Every row gives one point. Two turns around zero, p and q, are shown by what they do to some points. Where does a point land after both, in the order given? Backwards means that the second turn is done in reverse. Each puzzle has new turns, and all numbers are rounded.

Turn p:
[40  7 29] -> [50  5  1]
[ -9 -20 -15] -> [-19   9 -15]
[-31  12 -58] -> [-59  17  26]
[ 0  1 43] -> [ 28 -30 -11]
Turn q:
[-21  13 -13] -> [-27  -6   1]
[2 7 8] -> [ 0  8 -7]
[-17   7  21] -> [-12  25   4]
[ 97 -17  13] -> [ 91 -11 -39]
[-30 -20  -8] -> [-16  -4  33]
[-29  10 -21] -> [-34 -12   7]
Where do these land?
q, then p backwards: [ -4 -15  18] -> [19 12 -9]
q, then p: [25 15  3] -> [-8 27  8]
p, then q: [-44  -6  10] -> [ -6 -11  44]
p, then q backwards: [-44  12   9] -> [-15   2 -44]
q, then p: [ 67  -6 -41] -> [  5  67 -40]

Turn p:
[ 13  10 -59 -43] -> [-1 45 -3 60]
[  3 -18  47  -6] -> [ 22  -4  22 -40]
[-37   4  24  26] -> [-31 -19  -2 -36]
[28 27 56  0] -> [ 22 -39  50 -13]
[ -6 -23 -68  23] -> [-11  16 -67  29]
Turn q:
[-17  -5  12  33] -> [  1   4  25 -30]
[ -9  39 -27 -51] -> [-37  22 -25  49]
[63  7  8 59] -> [ 68  28 -20 -42]
[-40 -33 -38 -29] -> [-18 -24  41  49]
[  3  -8  45 -11] -> [-13 -30 -21 -27]
Where do these land?
p, then q: [ 30   6 -71  25] -> [50 40 50  1]
q, then p backwards: [ 19  11  -5 -28] -> [  6  -4 -33  13]
p, then q backwards: [-34  70 -42  16] -> [-54   9  -7 -71]
q, then p: [ 17 -15  44 -12] -> [ 15  44 -21   5]
p, then q: [ 4  0 21 33] -> [  9 -32   5  20]
q, then p: [ -7 -31  51 -55] -> [  1  51 -55 -30]
q, then p: [-29 -41   1  22] -> [ 28   4  22 -42]

Turn p:
[  6   5  17  47  25 -28] -> [-29 -37   2  40   0  12]
[ -8  24   7 -42  15   2] -> [ 21 -14   2 -26 -24 -28]
[ -2 -29 -11 -72  22 -10] -> [ 48 -12  -6 -57 -23  23]
[-38 -33  28  27  -9  74] -> [-77  44  12 -40   7   3]
[ -9  18 -35  28 -26 -20] -> [15  6 23 35 38 -7]
[  6  13  11 -52 -47 -62] -> [ 62 -28 -50 -11  36 -25]
[ 46   1 -18  64  20  43] -> [-39  41  17  60 -34  24]
Turn q:
[ -1  10  35 -33  43 -38] -> [-59  12 -23   0  29  27]
[ 40  33 -45   1 -52 -24] -> [ 70  47 -28  -2   9  -1]
[ 7 19  1 49  0 38] -> [ 30 -41  15 -26  15 -24]
[-37 -69 -37 -20  28 -19] -> [-30 -14 -16  34 -75  31]
[-14   7  10 -23  -6  33] -> [-3 -2 38 20 12  2]
[  3 -54  40  -9  -7  41] -> [-31   2  62 -22 -32  -8]
[  7  -3  -5 -21  40 -62] -> [-36  15 -56   0   1  36]
[-30  17  51  59 -45  44] -> [  8 -27  42 -12  21 -90]
[ 26  40 -48  -3  -1 -13] -> [ 50   8 -31   5  21  28]
Where do these land?
q, then p: [-34  51  43  11  46   1] -> [-21 -42  46 -29  -9  52]
p, then q: [-40 -10 -61 -13 -14   1] -> [-35   5  20 -35  47  25]
q, then p: [ 39 -29  54  21   0 -11] -> [ 39 -25  -3 -50   6 -34]
q, then p: [-21  40   3 -20 -31 -53] -> [  9 -23  52  53  -6  -8]
p, then q: [ 20 -39  25  15  -7  58] -> [ 28 -15  10  63  30 -12]
q, then p: [ 12  22 -37   0 -21 -33] -> [ 26  21  15  43 -19   0]
p, then q: [-1 39 29 23 -3 28] -> [-11   3 -42  26  -3 -34]
q, then p: [-20   8 -27 -42  34  51] -> [-73  26 -12  -5 -14  19]
p, then q: [ 45 -81 -30   6  -3 -43] -> [ 54 -52  64 -25  -1  31]

Turn p:
[-37  14  26  18   1 -12 -51  -9] -> [-13  47   8   5 -12  36  25 -31]
[29  6 -2 -3 32 -2 27  4] -> [  1   5 -10 -11  12 -38 -25  13]
[  7  11  13 -30  -4  -8  24  24] -> [-30 -19  -6  15  25 -14 -11   4]
[  2 -35  16 -11  -2  24 -35 -22] -> [ 26   0  -8  -2  -1  -4  53 -18]
[-43  -8  -6  21  44 -46  14   0] -> [-26  27   5 -64   7  21 -24  -7]
[ -3 -26 -12 -29   4   8  48   8] -> [  2 -46 -13 -21  32  -9 -13   9]
[ 23  -4 -16 -13 -31  54 -17  11] -> [ 38 -22  -4  45   3   0  25  26]
[-34  20 -19  16  13  -7 -23 -24] -> [  5  31 -17 -14 -23  38  -7  -6]
[ 7 -7  3 13  2  5 53 26] -> [  4 -23  25  -8  30 -15 -37   8]
[ -8  20  37  -8 -25 -11  32 -20] -> [-18 -21  -1  17   0  -4 -25 -48]
[ 55   7 -42  26 -34  -7 -71   4] -> [ 11  20  22  34 -73  -8  38  52]
Turn q:
[  7   4  -4  -2  27 -34 -22 -27] -> [ 11  30 -11 -10  19 -18  16 -31]
[  2   3  30  23   7 -26  15  97] -> [-13 -40   1  98   7  11  12  -5]
[  2 -16  28  18 -17 -35  -8 -16] -> [-16   0  21   4   4 -33 -12 -35]
[ 22  -5  -8  23 -23 -34  13  12] -> [  1   4  41  24  16   7 -12 -20]
[ -5 -15  14   0 -20  14  20 -21] -> [ -9  -9  10 -18  -5 -14 -30  13]
[ 12  37   3 -21  36 -35  22   3] -> [  7  19 -39  20  45  16  -9 -17]
[ -4   4 -18 -71   0  10  -8 -20] -> [-20   3 -23 -52  33  16  20  23]
[-17  -8 -16   7  28 -19  18  21] -> [ 34 -17  -6  22  22  -4   9   1]
[  9 -19  -9  14   1  76 -13 -13] -> [  6  15   6 -21 -58  -5   4  52]
[  3   4  -6 -16 -17  49 -52 -18] -> [-26  15  -3 -43 -45  10  30  15]
[-32  10 -14  25 -21  34  16 -17] -> [ 25 -23   5 -25 -37  14 -28   5]
Where do these land?
q, then p: [-25  17  -1 -34   5 -91 -13  -2] -> [ 30  16 -58 -69  -6 -22 -17 -22]
p, then q backwards: [ -7 -15 -14  96  11   4  10   3] -> [ 22 -14 -57  46 -32  12  22 -47]
p, then q: [  7  19 -21   2  -8  19   5  12] -> [  1   4  13  24 -19   4  16   2]
p, then q: [17  0 16 -9 14 -7 11  3] -> [  9  -2  -6  -1  18  -7   7 -21]
q, then p: [-19 -49 -17  18 -23  18  -1   9] -> [-26 -24  34   1  19 -26  21 -20]
p, then q: [-16   6 -15 -17  -7   8   7 -44] -> [  8  15  32 -32  -2  11   9  19]
p, then q: [-17 -21 -15 -31  17  10   2   6] -> [21 -2 -8  3 21  6 14 34]
q, then p: [ 96   7  15  12 -11  22 -15  11] -> [ -8  40  22  55  13  52 -44 -25]
q, then p: [-19  14  76 -32 -17  -6 -13  -1] -> [ -6  -9 -15 -50 -17  67  15  -2]
q, then p: [  0  16 -15 -12   6   7  26   7] -> [19 12 -2  7 13 -6  9 25]
p, then q backwards: [-16   6  -8   8  13  16 -19  -4] -> [ 13  18 -21   0  16   5  -1  -3]

Turn p:
[ 15 -28  -9   3 -20 -32 -19  46 -15] -> [-28 -20  18 -14   8  34 -44  11 -16]
[-24   6 -18  -3 -31  38  -2  10 -29] -> [ 4 11 23 -4 23  7 21 49 13]
[ 33 -26  32  50  21  -5 -31   4   3] -> [-39  -6   9  13 -50  15   5 -19 -42]
[ -9  34  13 -39  23  15 -17  20  19] -> [ 27  45  -4 -32   0  15   2 -23  12]
[-58 -14  23 -63 -32 -46   6   2  -5] -> [ 15 -14 -60 -26  74  31 -10   4  -3]
[ 32   6   1  -9  26  14  20 -44  -3] -> [ 42  -4  -1  29 -24 -30   7 -13  -8]
[  7  26 -26  49  26  10  41 -29 -22] -> [  3 -31  36  36 -17 -35  34 -15  33]
[-17   0 -22 -13   0   1 -31 -16  17] -> [ -2  14  -3 -31  14 -29   2   2 -15]
[-24 -35   3 -17 -12  -1  14  28  19] -> [-22  22 -19  13  35  15 -24   7   1]
[ 43  30   3  41  -2   6  19 -22  15] -> [ -1 -17   1  16 -61 -24   7  -2  25]
Turn q:
[  8 -20  -3 -12  -5 -26 -34  13  16] -> [  1  -3 -12  -1  32 -26 -23  14  19]
[ 16   8 -16   5   3 -26  18  35  -4] -> [ 24  -2  11 -29  -8   3 -11  33   5]
[-44  10  35 -34  -4   9   6   4  11] -> [-28  -8  12   2  31  45  -9 -24  -1]
[  4  29   3  27 -18  -3  37 -18 -36] -> [  8  19   3  -5 -55  29  19  -4  15]
[ 25 -16 -43  14 -11  26  13  14 -56] -> [ 27 -44 -24   4 -53  -6  21  25  -5]
[ 26  26  27  72 -42  27  57  31  15] -> [ 38   3  62 -47 -36   2  61 -27  31]
[-26 -46  16 -19  27 -42 -34 -20   4] -> [ -1  16 -12  56  44  -5 -43   9   7]
[ 17 -11 -17 -14  30 -21   2  13  27] -> [ 19  12   0 -12  27 -16 -17  24 -25]
[ -6  30  22 -19  12  22 -34 -16 -15] -> [-60   2  -7  12   2   5  14   3  -5]
[  7 -23   5 -39  -4  -3 -18 -35  28] -> [ -5  16 -41  10  43  -9  -4 -20  -8]
[ -1   9 -51  38 -26  -1  11   6 -10] -> [ 24 -14   0 -22 -55 -21 -16 -10   6]
[-27   4  22 -20  37  38 -24 -25  20] -> [-46   2   8  29  28   0   7 -23 -40]
Where do these land?
p, then q: [ 10   6  13 -34 -51  -5 -28  19  15] -> [-27 -49 -22 -31  12  -9  -8  20 -13]
p, then q backwards: [-14  12 -43 -30  14 -16  74  13 -28] -> [-26 -69  37  12 -26 -30 -15  30  19]
q, then p: [-19  26  19   5   9   6 -36 -19 -13] -> [-29  -1 -16 -13  23  -2  36  -1  16]
q, then p: [ 26  46  18 -23  10   9 -16  11  14] -> [ 20  17  -4  -4  47  19   8 -19  25]
q, then p: [  6 -26  21  15  15 -19 -37   0  -6] -> [-41  -6   0  -7 -15   5  -1 -35  11]
p, then q: [-21  -5  -4  13  11   4  22   6  35] -> [ -8  25  15  -4 -11  -6 -31 -19 -11]
q, then p: [ 23   5 -42 -24   2   2 -33   9   5] -> [ -3 -15  20 -23  42   3 -30  -8 -12]
p, then q backwards: [ -5 -16  -4  97  22  -1   0  -2  -1] -> [-23  33  28  30  11  64 -46  -8 -24]
p, then q: [-20 -32  20 -32 -27  38  68   5 -13] -> [ 11  -5  61 -22 -29 -55  14  21 -30]
q, then p: [ 15 -17   3  13  -5 -17 -14 -42  -7] -> [-16 -22   7 -18 -18 -27  -2  -6  29]
